Each row is a point. Two turns around zero, p and q, are shown by what they do to some points. Write where each new point lands after one turn and then the other. Backwards means that the second turn is done in reverse. Each puzzle has new turns, and all numbers are rounded.
(in the rows, 128 means zero)

Turn p:
[118 161] => [101 149]
[120 104] => [135 104]
[103 118] => [113 106]
[172 129] => [164 154]
Turn q:
[142  73] => [158  80]
[135 140] => [131 142]
[149 128] => [148 134]
[106 152] => [100 144]
[108 146] => [103 139]
Where do these land?
p, then q: [115 118] => [128 112]
p, then q: [ 99 132] => [107 107]
q, then p: [148 166] => [110 167]
q, then p: [150  96] => [167 126]

Turn p:
[162 108 120 163] => [136 114 149 174]
[107 153 180 127] => [104 144 162  85]
[103 132 169 146] => [ 92 126 158 106]
[136 151  96  95] => [157 153  93 123]
[129 129 104 135] => [128 133 112 147]
[119  90 108 131] => [123  93 108 144]
[139 133 118  98] => [156 133 113 117]
Turn q:
[179 120  95 139] => [173 100 115 158]
[146 121 104 147] => [142 115 124 158]
[113 151 128 112] => [126 156 120 116]
[114 156 178 161] => [118 150 190 116]
[105  99 161 118] => [ 92 110 136  99]
[112 116 121 128] => [110 126 119 133]
[127 132 108  91] => [135 137  90 115]
Where do these land?
p, then q: [109 121 111 110] => [128 127  99 142]
p, then q: [164 158 127 164] => [141 149 181 132]
q, then p: [146 139 150 167] => [126 120 176 117]
q, then p: [ 99 125 137  84] => [134 140  82 105]
p, then q: [124  96 127  97] => [132  94  99 127]
p, then q backwards: [159 148 125 156] => [125 157 119 163]
p, then q: [ 95 109 118 117] => [108 122  94 139]

Turn p:
[139 144 118 101 138 129  80  92] => [144 132 118  85 125 120  77 123]
[124 120 111  95 116 115 116  98] => [123 106 101 102 107 124 108 124]
[125 129 120 173 112 127 117 104] => [151 130 126 164 117 112 109 107]
[164 118 130 134  98 164 151 163] => [163 133 140 134 118 165 177 133]
[119 135 170 113 131 102 158 144] => [ 82 136 148 118 126 120 160 117]
[107 108 133 178 116 166 127 166] => [142 130 160 190 130 159 133 147]
[112 164 102  99 152 103 116 119] => [106 150  95 101 136 103 103 148]
[144 101 159 122 142  80 160 157] => [ 99 103 157 118 137  96 181 131]
[118 134 109 138 147 165 127 108] => [140 134 108 142 155 151 103 121]
Turn q:
[168 166 107 139 114 110 152 134] => [142 161 112 123  96 104 168 134]
[ 91 128 146 111 117 116 123 107] => [106 118 141 101 133 117  96 124]
[ 87 110 136 116 152 165 123 128] => [104 115 150 128 154 172 110 121]
[122  92 171 128 155 135 125 110] => [143  95 146 124 168 133 116  99]
[165 147 118 130  86 126 140 165] => [148 139 137 146  77 112 152 154]
[110  92 120 104 152 143 136  94] => [119  98 112 104 144 165 115 102]
[139 141  97 156 121  95 122 157] => [117 141 100 155 120  98 150 157]
[109 135 146  99 166 142  96 112] => [135 137 136 104 172 154  97 134]
[161 150 110 176  89 133 129 126] => [137 163 115 166  87 102 139 110]
[ 88 115 155 113 165 136 145 123] => [104 107 155 104 169 147 129 117]
[167 133 102 136  91 105 118 153] => [149 133 104 152  87 102 138 157]
Where do these land?
p, then q backwards: [144  95 134 143 141 114 165 139] => [134 103 142 149 151 113 158 150]
p, then q backwards: [119  82 113 133 141 138 144 126] => [124  80 126 128 146 125 126 146]
q, then p: [134 128 113 144 132 134  84 107] => [160 146 119 132 138 110  98 140]
p, then q: [ 81 160 158 117 162 133 106  58] => [110 160 102 110 171 137  47 130]
p, then q backwards: [143 143  71  96 133 115 139 157] => [151 146  88 100 148  83 122 145]
q, then p: [116 135 137 117 138 115  91 173] => [125 142 169 136 148 119 141 167]
p, then q backwards: [158 143 148 184 124 141 130 101] => [163 132 166 170 130 153 122 104]
p, then q: [114 134 121 131  89 117 136 146] => [109 132 139 143  92 112 133 127]
q, then p backwards: [129 159 136 117 126 151 146 154] => [136 138 153 125 114 137 123 168]
q, then p backwards: [142 100 149  98  94 120 140 120] => [148  92 129 117 104 114  98 112]

Turn p:
[129 102 136  87 133 141 164 134 147 142 157] => [120 142 152 103 144 122 150  89 124 157 155]
[168 126 133 148 115 121 106 146 109 146 150] => [152 115 142 104 111 135  92 151 111 144 126]
[128 149  81 132 136 157 118 122 143 104 108] => [123 140  88 128 142 171 137 135 133  98 130]
[115 121 156 157 174 147 149 119  64 111 152] => [181 128 159 173 155 113 123 108  83 108 113]
[126 115 156  75 118  91 152 122 107 110 111] => [ 95 118 154 103 134  76 150 109 124 113 104]
[116 111 125  96 109 146  83 115 131 146 152] => [108 109 147 119 123 161  99  94 154 142 123]
[145 136 152 145 113 103 141 114 160 125 150] => [150 133 129 115  95  98 130 132 150 130 156]
[133 133 142 146 125 140  78 130 140 175 107] => [136 117 125 139 119 154 106 155 163 170 100]
[110 189 143 114 133 146 144 134 110 124 151] => [133 185 145 138 152 116  99 122 136 104 126]
[131 111 109 144 138  59  71 154 128 110 100] => [105  56  82 126 128 104 100 166 124 125 120]
[125 117  61 140 121 105 158 120 135 140  87] => [ 95 137  69 129 101 137 162 135  91 135 121]
[120 139 109 145 147 155 148 116 146 106  92] => [136 145  98 148 142 147 170 139 133 107 128]
[117 115 159 135 102 152 152 139 143 126 147] => [129 141 173 138 119 130 145 130 136 135 161]
Turn q:
[154 128 103 152 145  92 114  95 139 107 111] => [137 139 116 147 142  70 122 119 132  95 117]
[116 153 163 129 120 150 110  84 145 170 114] => [145 123 164 118 154 128 135  87 101 166 100]
[115  81 101  99 162 127 171 160 120 130 162] => [ 99 103  83 129 107 140 149 154 124 130 191]
[158 153 113 159 121 151 155 133 149 116 147] => [154 141 128 156 139 149 115 101 158 111 154]
[155 150 154 143 161 164 158 138 150 152  95] => [150 121 111 108 188 154 147  97 156 138 129]
[ 98 149 119 154 109  94 117 133  76 110 134] => [106 177 141 147 104 136 138 152 108  98 100]
[147 149 144 117 134 126 117 120  96  95 160] => [140 151 152 106 126 132 108 144 108  92 149]
[121 104 130 121 143 108 139 140 156 109 140] => [118 116 128 127 118 103 142 143 153 131 157]
[119  76 152 119 115 156 112 114 140 152  96] => [137  63 134 125 136 127 137 137 119 159  96]
[ 99 152 120 104 133 141 117 106 101  87 143] => [ 94 132 159 108 109 134 113 115 103  89 135]
[138 131 145  98  85 125 139 153 110 152 110] => [152 133 111  99  96 158 128 138 130 153 101]
[116 110  93 143 109 103  87 161 153 156 125] => [105 137 109 167 118 106 102 150 145 173 106]
Where do these land?
q, then p: [128 145 119 107 111 161 190 152 111 124  94] => [115 151 128 112 123 187 173  98 138 106 138]
p, then q: [128 112 138 167 129 135 100 129 128 118 175] => [164 113 148 150 141 125  95 162 118 131 139]
p, then q: [119 141 158 110 140 153 164 116 141 115 109] => [140 149 130 111 141 122 162  98 153 115 150]
q, then p: [125 174 104  97 111 137 153 126 151 132 138] => [129 147 128 121  91 149 115  92 164 115 117]
q, then p: [ 96  96 116 162 131 129  73 110 107 147 149] => [136 107 143 186 135 111 108 167  96 142 108]
q, then p backwards: [162 140 127 107 163 137 133  94  98 140 117] => [157 130  94 113 164 119 143 132 107 101 146]
q, then p: [122 136 146  99  79 111 168 129 138 138 117] => [111 160 146  88  88 140 154 128 139 136 120]
p, then q backwards: [147 106 126 161 111 134  73 127 143 125 119] => [137  84 134 114  97 163 137 159 126 117 128]
q, then p: [100 105 139 119 122 118  75 163 154 135 142] => [ 99 119 140 152 135 115 103 151 145 185 132]
p, then q: [154 122 118 100 143 140 206 139 137 146 127] => [136 170 103  88 117 150 155  93  91 122 153]
p, then q: [110 113 104 165 151 124 106 147 127 130 135] => [121 121 114 172 147 139 111 154 112 124 132]
q, then p backwards: [121 135 147 166 132 106  67 162 116 145 159] => [112 167 152 142 123 147 137 190 110 163 111]
p, then q: [137 143 122 137 149 105 153  95 130 123  98] => [134 145  90 136 106 116 135 108 145 101 118]
q, then p backwards: [142 124 127  96 120 102 131 104 110  73 112] => [160 146 135 125  99  92 133 102 113  87 132]

Turn p:
[141 169 155 126 116 143 144 126 132 131 123  55] => [152 161 160 129 135 150 143 102  98 112 128  70]
[122 130 120 117 108 100 120 115  91 103 111 140] => [112 127 118  84 129 113 133 133 101 116 139 151]
[114 115 121 128 125 116 145 114 139 144 129 140] => [109 132 127 130 115 113 140 127 142 149 124 132]
[149 158 140 116 111 132 142 122 134 132 132 130] => [142 152 133 132 112 148 140 118 116 131 148 130]
[115 135 110 123 131 147 136 120 101 134 118 130] => [113 125 112 120 140 142 130 131 106 148 117 126]
[126 118 155 134 103 128 136 114 133 115 141 141] => [109 118 142 139 112 125 141 118 126 116 155 137]
[114 118 116 128 114 141 118 207 142 135 153 127] => [124 127 133 134 133 146  62 156 164 128 151 102]
[136 107 119 126 114 142 112 153 137 141 119 114] => [138 111 131 122 115 132  93 121 137 132 122 109]
[129 115 121 225 210 122 127 113 117 140 119 145] => [117 129  95 204 155  83 129 146 121 103  51 151]
[150 113 114 113 115 126 140 141 142 117 136 135] => [141 119 115 121 101 131 127 143 142 129 147 120]
[125 132 125 107 111 102 115 126 114 144 127 142] => [128 138 137 102 123 115 118 128 122 147 140 151]
[123 128 141 117 149 149 120 130 147 134 106 142] => [132 119 134 131 129 156 130 118 148 129 103 144]
[129 140 114 143 112 129 114 111 146 123 149 130] => [133 133 110 141 136 114 129 103 136 128 153 128]
[127 113 139 108 185 144 114 113 101 141 127 126] => [147  98 145 133 160 135 144 148 116 148  90 145]
[120 131 130 109 116 100 137 117 145  88 130 124] => [124 134 128  98 125 119 159 129 147 105 152 125]
Turn q:
[120 138 125 123 135  93 132 126 153 129 126  97] => [103 147 124 120 117 100 124 108 142 133 139 109]
[131 124 148 121 150 122 163 124 157 130  99 107] => [112 141 148  90 140 116 154 109 136 127 119 103]
[138 136 154 103 127  91 163 105 137 132 125 130] => [138 163 162  95 119 105 120 109 128 124 132 129]
[149 134 145  97 130 108 125 125 132 121  94 113] => [126 143 138 103 124 107 109 127 130 119  95 103]
[122 145 120 147 165 146 100 173 109 110 158 152] => [128 114 100 155 178 136 117 172 142 121 155 139]
[124 131 133 146 145 117 126 124 115  97 105 111] => [117 124 133 143 145 111 130 123 117  99 126  99]
[133 118 107 105 131 122 159 124 124 112 114 101] => [138 136 122 104 105 121 145 126 124 111 134  91]
[ 94 121 104 136 159 139 107 133  96 128 119 139] => [121 109  87 138 150 121 137 142  94 112 135 139]
[138  93 124 147  88 143 105 128 136 137 161 172] => [155  87 140 156 107 143 127 133 146 149 125 177]
[115 118 148 118  99 141 123 136 133 142 146 125] => [113 114 144 119 107 148 115 136 128 147 133 144]
[145 133 126 121 119 144 110 109 151 138 145 148] => [151 121 124 129 131 142 111 110 143 155 119 144]
[126 114  85 164  97 149 123 150  92 166 120 145] => [130 125 100 171 101 154 169 158 113 128 108 162]
[146 123 137 144 118 152 108 115 115 145 167 134] => [148 117 139 157 131 148 118 137 117 167 134 141]
[112 163 136 120 131 125 148 121 141 105 113 116] => [112 149 131 112 138 139 117 104 133 101 137 109]
Where do these land?
q, then p: [122 127 121 157 136  84 127  91 135 130 116 126] => [114 153 124 129 128  87 161 119 109 118 128 147]
q, then p backwards: [125 163 114 108 131 120 118 140 148 143 142 126] => [114 148  94 129 116 121 127 146 143 138 126 148]
p, then q: [163 128 111  93 142 146 136 109 149 148 150 126] => [150 150 142 133 112 141 162 135 142 168 111 126]
q, then p: [110  93 147 149 105  94 118 120 116 147 114 152] => [ 84 130 139 121 102 111 127 137 121 110 132 172]
q, then p backwards: [143 132 132  81 147 130 139 133 126 114 127 121] => [131 130 103 106 122 110 121 154 122 119 120  99]
p, then q backwards: [100  96 111 160 128 138 108 161 112  94 132 126] => [101 133 138 118 146 127  86 159 127  84 114 125]
p, then q: [138 150 145  87 117 153 128  99 128 129 154 114] => [156 143 157 118 137 150 143 137 107 165 146 123]
p, then q: [115 106 133 151 104 104 151 114 160 126 106 130] => [105 132 138 123  92 126 117  86 134 104 138 134]
p, then q: [131 146 135 102 160 157 125 118 148 151 123 110] => [136 141 142 117 151 147 156 118 123 152  96 111]
p, then q: [133 117 136 163 111 129 114 177  92 117 130 106] => [108  94 119 159 135 109  89 158 116 116 132 104]
p, then q: [125 117 143 153 123 139 109 159 115  94 127 147] => [131  77 118 143 142 123 114 136 136 107 143 128]
q, then p: [156 165 118 126 135 141 122 128 127 134 122 137] => [154 143 105 135 137 147 123 115 126 123 105 126]
p, then q: [125 147 129 125 157 139 157 131 133 137 154 132] => [111 148 128 138 149 149 159 138 142 136 133 126]
p, then q: [107 105 116 138  96 118 141 113 102 128  96 141] => [113 120 109 111  93 121 115 125  96 104 135 152]

Turn p:
[115 155  98 130 146 149 158  94 120 149 125 121 153  87] => [109 140 138 105 120 173 157 103 172 124 117 117 104 122]
[124 113 118 101  88 154 139 152 152 121 126 151 156 123] => [ 97 136 112 108  98 136 138 152 117 120 126 165 155 148]
[150 106 153 100 155 121 125 154 133  99 113 127 152 150] => [102 127 122 146 159 124 112 130  94 161 124 133 150 158]
[151  87 136 147 158 166 128 153  88 131 180 147  88 133] => [140 133 123 105 114  69 111 130 141 200 162 132 102 119]
[111 130 115 155 126 128 128 159 116 140 120 136 146 123] => [124 122 128 120 118 153 136 154 123 139 148 118 133 102]
[140  93 115 124 130  95 143 165 116  99 114 127 110 113] => [150 109 104 141 135 137 145 132  86 160 137 154 113 135]
[138 134 150 128 123  97  89 111 143 148 109  99 108 111] => [165  97 145 138 137 130 106 108 122 109  89 120 141 116]
[109 107 159 172  90 124 155  97 117 140 178  91 144 166] => [178 173 146 114 107 130  95 126 138 103 184  98 138 161]
[157 150 105 172 146 155 130 148 153 141 106 112  90 138] => [134 127 125 102 130 112 129 166 113 132  88  88  83 107]
[158  96 145 101 114 101 100  87 111 150 127 119 136 161] => [138  93 136 153 133 121  68 111 144 113 136 136 134 169]
[122 171  90 123 141 122 108 116 143 122 151 140 143  87] => [108 140  92 132 119 148 143  97 154 116 104 127 129  83]
[100 139 103  96 152 146  89 125 159 128 130 126 117 156] => [110 116  96 119 167  98 136 141 159 108 108 120 154 121]
[142 171  95 103 149 151 154 170 111  93 101 140 150 151] => [ 50 135 110 120 160 136 151 142  93 131 139 128  99 121]
[118 154 163 128 132  96 137 118 158 153 115 137  90 139] => [146 110 156 157 119  98 154 120 116 102 106  93 138 132]
[117 100 166 105  98 124 105  91  87 134 155 120 115  86] => [167 120 161 123 116 121 107  76 154 129 146 180 147 126]
[ 96 143 138 164 100 118 162 109 143  98  99 154 150 124] => [131 173 154 164 114 162 161 158 121 100 133 136 129 129]
Turn q:
[144 110  91 167 131  95 137 138 119 160 152 136 143 160] => [146 148 148 103 148 146 106 125 181 131 132 162 101 133]
[131 119 153 147 147 111 107 158 109 127 107 116 117 145] => [134 146 108 146 156 119 102 139 137 131 118 143 157 107]
[151 125 113 154 126  92 150 161 106 117 124 180 121 159] => [149 157 145 119 133 106 110 148 138 166 122 191 111 134]
[138 156 110 155 119  88 144 110  80 146 102 165 144 164] => [175 128 145 138 170 110 134 140 138 125 113 183  93 159]
[114 112 142 110 124 176 129 105 129 102 135  69  98 113] => [105 101 136 132 134 136 132 102  91 122 141  75 145  80]
[ 91 115 158 103 135 100 125  96 156  92 149  93 106  92] => [ 77 123 104 158 101 115 152 116 124 104 125  98 105  76]
[115 115 172 102 119 141  98  89 171 139 149 110  84 111] => [ 94 120  89 122 108 171 145 134  94 102 104  92 120  89]
[ 96 132 146 130 175 157 119 124 145 112 142 121 130 147] => [ 99 129 144 125 126 115 104 161 120  89 132 102 146 117]
[ 66 117 126 128 135 145  83 143 121 123 150 117 105 113] => [ 98 151 108 129 135 140 138 139 114  92 183 122 151 101]
[143 150 109 114 138 108 154 169  99 169 126 139 151 146] => [157 134 115 121 139 112  83 112 143 137 141 152 113 179]
[102 104 152 161 147 148 135 147 112 145 126 132 150 106] => [ 88 108 133 136 144 137 114 128 145 118 140 155 168 140]
[138 119 110  95 110 160 157 118 147 135 113 142 122 115] => [124 103 129  88 111 123 146 111 103 151 125 113 125 148]
[140 125  92 134 121  98 125 133 144 139  87 139 151 145] => [156 142 120 106 145 106 151 133 167 145 112 131 124 151]
[160 155 121 124  70 133 150 141 136 125 124 142 171 147] => [159 113 144 141 123 141 135 144 136 186 131 116 105 175]
[167 117 114 100 123 136 114 115 114 122 134 145 159 120] => [172  99 131 121  89 131 135 126 138 132 133 133 135 132]
[152 176 139 126 127 161 122 100 159  94 128 101  96  66] => [115 145 151 163  90 141 161  90  78 120  97  81 148 124]
Where do these land?
q, then p: [118 104 103 160 125 109 170  80 117  89 108 124 146 111] => [167 135 162 170 107 126 170 116 124 148 114 119 142 169]
q, then p: [130 117 125 112 133 128 119 113  64 133 140 123 142 136] => [140 144 104 151 109 114  99 120 137 167 120 152 118 130]
q, then p: [ 77 133 141 144 116 149  91 139 130 118 139 115 135 111] => [127 178 112 100 129 141 143 127 130 143 159 109 140 112]
q, then p: [163 174 134  97 110 179 165 131 174 130  81 122 127 117] => [134  81 166 108 169 153  90 136 123  98 167 103 112 172]
p, then q: [171 144 104  90 151 106 105 124 138 121 123 144 132 148] => [120 147 136 104 167 110 163 130 150 100 141 141 139 102]
q, then p: [119 119 116  95 100 111 155 123 149 146 163 122  97 126] => [150 107 126 101 132  94 151 110 156 100 131 149 106 123]
q, then p backwards: [131 111 123 147 120 135 114 173 110 137 108  98 143 170] => [103  94 134 143 162 134  88 124 112 118 139 102 144 149]
q, then p backwards: [124 146 116 136 106 146 172 160 149 125 153 131  85  88] => [168 146 158 114 139 139 175 148 105 108 145 134 166 110]
q, then p: [108 149 136 128 159 158 111 140 147 152  91 122 105 131] => [ 95 130 117 131 184 160 124 121 122 123 151 121 129 123]
q, then p backwards: [145  84 133 133 147 102 149  85 132  71 131 167 144 157] => [129 130 127 147 114 174  98 133 121 158  97 174  70 103]
q, then p: [112 160 148 170 137 112 107  96 131 123 151 142 109 129] => [120 164 158 132 140 117 157 148 100 141 129 136 113  91]
p, then q: [112  94 142 147 143 132 126 144 131 131 185 106 182 121] => [164 116 130 125 113 168 119 127 146 102 147  81 116 174]
q, then p: [141 126 133  74 131  87 146 139 106 136 116 140 156 138] => [153  90  82 156 108 117 108 146 128 117 120 132 107 135]
p, then q: [122 144 123 156 121 151 106 112 122 151 125 165 148 111] => [ 90 138 109 143 116 150 157 134 122 149 131 110 146 146]
p, then q backwards: [146 116 145 131 119 115  84 162 119 157 107  98  70 125] => [160 109 139  92 141 155 151  95  87 111 104 129 124 171]
